Each row of a before or after table is a point. The points were changed in one or more steps. Then noise was added and the rows were shuffled. The steps act on columns, c1 being the first. Name the steps. A step turns or swaps two columns, mirrors them in a line or flattens them onto one, adds a multiple of one to another, or multiplies or shifts one. Angles are multiples of 10 degrees, from the lower column toward the higher: turns from -170 to 170, lines from 10 to 170 but not 90. Use the fewest steps. Two steps may share a column if one is a turn and the other turns, adds or multiplies; they go together, in the order done. Otherwise the lowest column goes first.
In the rows, 128 means zero.

Before (10 x 3):
[[103  61 156]
 [127 158  98]
 [185  80 114]
 [141 142 122]
 [157  54 104]
 [160 113  80]
 [122 154 111]
 [155 109  87]
 [137 174  97]
 [152 167 119]]
After (10 x 3):
[[186  81 107]
 [104  61 173]
 [128 159  80]
 [151 166 112]
 [158 113  52]
 [141 142 118]
 [158  54  90]
 [122 154 100]
 [137 173  78]
 [155 108  63]]
Steps: multiply c3 by 1.6

Before (9 x 6):
[[156  86 124 210 175 136]
 [172  89 100 139 161 169]
 [141 143 126 113 152 122]
 [125 129 118 119  44  89]
 [159 138 234  83 222  99]
 [122 107 131 107 127 149]
 [ 96 132  80 105 151  96]
 [137  63 119 133  94 130]
 [169  92 126 125 118  94]]
After (9 x 6):
[[127 130 100 104  99 149]
 [127 129 138 118 154 126]
 [178 118 132 115  98  87]
 [125 125  86 210 174 135]
 [ 91 235 138  83 250 100]
 [158 122  71 134 102 126]
 [166 123  94 124 188  96]
 [ 90  85 132 100 158 101]
 [141  96  89 142 147 167]]
Steps: turn c1 and c5 by 40 degrees; add -1 times c6 to c5; swap c2 and c3

Before (9 x 8):
[[175 130  85 161 131 102 136 154]
 [124 205  70 154 197  57 148 193]
 [136 140 160 121  90 151 148 102]
 [143  82 167  96 115 137 119 128]
 [ 97 167  66 116 131 133  82 234]
 [124 116 124 107  84 100 104 123]
 [ 70  78 117 140 115 144  99 147]
 [100 125 127 175 131 106  68 194]
 [138 147 107 150 122  75 171 192]]
After (9 x 8):
[[ 59  83 102 113 121 146 138 117]
 [133 114 103 105 173 117 132 155]
 [159 129 137 107  99 149 176 158]
 [111 203 146 168  64 178 189 210]
 [ 78 125  69  99  85 186 126 160]
 [ 99 168  85 137 134 236 187 142]
 [135 138 148 102 160 105  96 106]
 [154  85 119 141 159 134  89 121]
 [126 144 171 106 113 183 149 194]]
Steps: add -0.5 times c4 to c1; turn c4 and c5 by -130 degrees; turn c3 and c7 by -90 degrees; turn c6 and c8 by -80 degrees

Before (12 x 11):
[[ 89  54  86 138 153 143 135 101 180 145 156]
 [176 143 122  84 135 157 118 112 159  70 101]
 [178  81  71 211  63 107  92 134  82  70  73]
 [164 114  81 133 178 105 182 102 128 109  77]
 [103 130 111 115  82 158 149 177  55 153 116]
 [123  98 114  78 148 146  49 128  81 187 147]
 [ 90 153 146 116 123 156 104 118 146 192  93]
 [193 132  96 131 140 127  77 162 204 115  70]
 [ 83 110  83 189 165 133 134 131 140 122 155]
 [101 154  58 106  80 136  88 120 191 108 143]
 [154  99 123 174 117 120 146 107  96 186 148]
 [ 78  91 149 151 131  87 136 140  98 183 147]]
After (12 x 11):
[[178 108 122  84 135 157 118 129 100 221 134]
 [101  47  86 139 153 144 135  89 166 117 109]
 [123 152 113  78 147 146  50 125 177  85 131]
 [160 140 124 174 119 121 146 117 170  59 129]
 [172 145  71 210  64 107  91 152 191 180 160]
 [ 95 123 145 116 123 156 105 106  97 107 182]
 [ 76 136 148 151 131  88 136 121 175  29 129]
 [ 87 193 110 115  82 159 148 165 162 139 148]
 [106  86  59 106  81 135  87 111  73 150 105]
 [ 84 108  81 190 165 133 134 115 137 130 100]
 [170 121  83 133 178 107 182 116 141 140 170]
 [178  64  96 131 140 128  77 181  87 158 178]]
Steps: turn c1 and c8 by 20 degrees; mirror c2 and c9 in the line at 150 degrees; turn c10 and c11 by 160 degrees; add 1 times c6 to c10

Before (12 x 12):
[[109 216 103 207 132 130 148 122 173 169 179 110]
 [150 109 129 116 171 118 131 182 136 153 171 108]
 [106  89 123  97 125  82 139 196 153 167 116 128]
 [133 122  89  80 114 145  97  95 169 145 159 119]
 [124  98  94 191 142 154 112  85 120 147 179  75]
 [139 172  75 180 142 151 107 127 180  92 116 131]
 [125  98 109 123 142 108 140 127 115  92 180 107]
 [170 113 145 122 123  61 130 113 175 158 142 131]
 [137 132 249 107 116 145 104 164 183 119  88 122]
 [133 142 116  86 146 139 141  91 168 143 103  86]
 [106  91  88 120 207 121 143  91 167 105 178 132]
 [113 118  73  87 151 145  54  80 180  88 159  47]]
After (12 x 12):
[[126  97 100 210 143 161 145  83 120 147 124  54]
 [134  88 148  89 128 107 118 195 146 167 137 134]
 [130 112 130 112 171 122 126 183 138 153 107  85]
 [132  90 116 118 205 141 114  92 161 106  88  96]
 [127  97 130 123 139 125 115 128 114  92 102  77]
 [136 172  91 196 143 165 148 126 179  93 133 138]
 [137 131 172 100 116  79 149 163 184 120 161 151]
 [136 141 117  72 145 139 115  90 167 145 176 111]
 [134 121 102  68 114 158 161  98 170 144 111 100]
 [140 117  95  74 150 165 200  77 177  88 154  45]
 [136 218 119 227 126 144 107 121 166 170 100  81]
 [137 113 167 118 122  81 125 114 181 159 117 123]]
Steps: flatten c1 and c9 onto the line at 80 degrees; flatten c3 and c6 onto the line at 130 degrees; multiply c4 by 1.3; multiply c7 by -1; mirror c11 and c12 in the line at 110 degrees

Before (14 x 14):
[[ 90 108 205  85 143 116 188  89 146 143 169 103 134 131]
 [ 44 119  93 146 112  92  98  71 185 105 124 143 149 177]
 [ 63 143 104 151  85 179 155 127  88 147 110 137 186 119]
 [113  78 165 127 109  80 152 164 145 144  95 161 175 116]
 [ 73 102 127 141  96 159 120 164 110  66 176 215 173 130]
 [152  53 146 183 115 124 154 164 127 107 124 119 173 159]
 [ 90 128 154 111 137  74  96 150  76 125 103 127 148 132]
 [110 126 149 137 152 120 119 114 117  17  62 165 189  76]
 [ 52 113 127  81 117  85 141 188 129  98 108 102  90 149]
 [120 115 122 163 170  95 134 110 120 115  94 144  99 136]
 [140 169 101 143 125  92 145 103  83  62 147 149 147  65]
 [ 89 103 139 135 110 125  80 181 164 135 161 141 152 141]
 [119 166 162 214 218  78 150 131 116 120 113 100 140 181]
 [104  63 188 146 178  73 164 184  76  85 126 128 130  58]]
After (14 x 14):
[[100 138  43 176 145  87 175  90 124 105 167 144 133 133]
 [ 82 136  65 111 178 104 182 183  44 167 105 145 164  67]
 [124 169  90 143 110 134 178 163 102 123  88  93 175 140]
 [159 171  93 136 110  96  79 179 130 126 116 115 142 151]
 [119 143 128  96 171 143 158 109 114 146  95 117  98 123]
 [ 67 126  95  38 217 116 172 130 149 128  97 159 112 181]
 [105 193 130  93 114 130 154 163  70 144 138 143 151 178]
 [216  98 105  94  84 170 133 126 113 113 172 113 183 150]
 [114 124  99 119 151 180 139 114 120 244  93 133 208 114]
 [136  76 157  93 124  92 153 103 130 195 117 130 175  83]
 [224 181 101 128 111 113 117  71 158 153  86 123 121 181]
 [185 136  95 119  95 101  97 166  97 215 168  69 167 154]
 [134  85  86 130 137 122 130 150  95 130  61 133 142 140]
 [192 122  81 175 115 123 163 189 117 149  93 161  86 128]]
Steps: turn c1 and c3 by 140 degrees; add -0.5 times c5 to c1; turn c2 and c9 by 50 degrees; turn c2 and c4 by -160 degrees; turn c6 and c11 by 60 degrees; turn c7 and c11 by 30 degrees; turn c10 and c12 by -160 degrees; turn c13 and c14 by 30 degrees
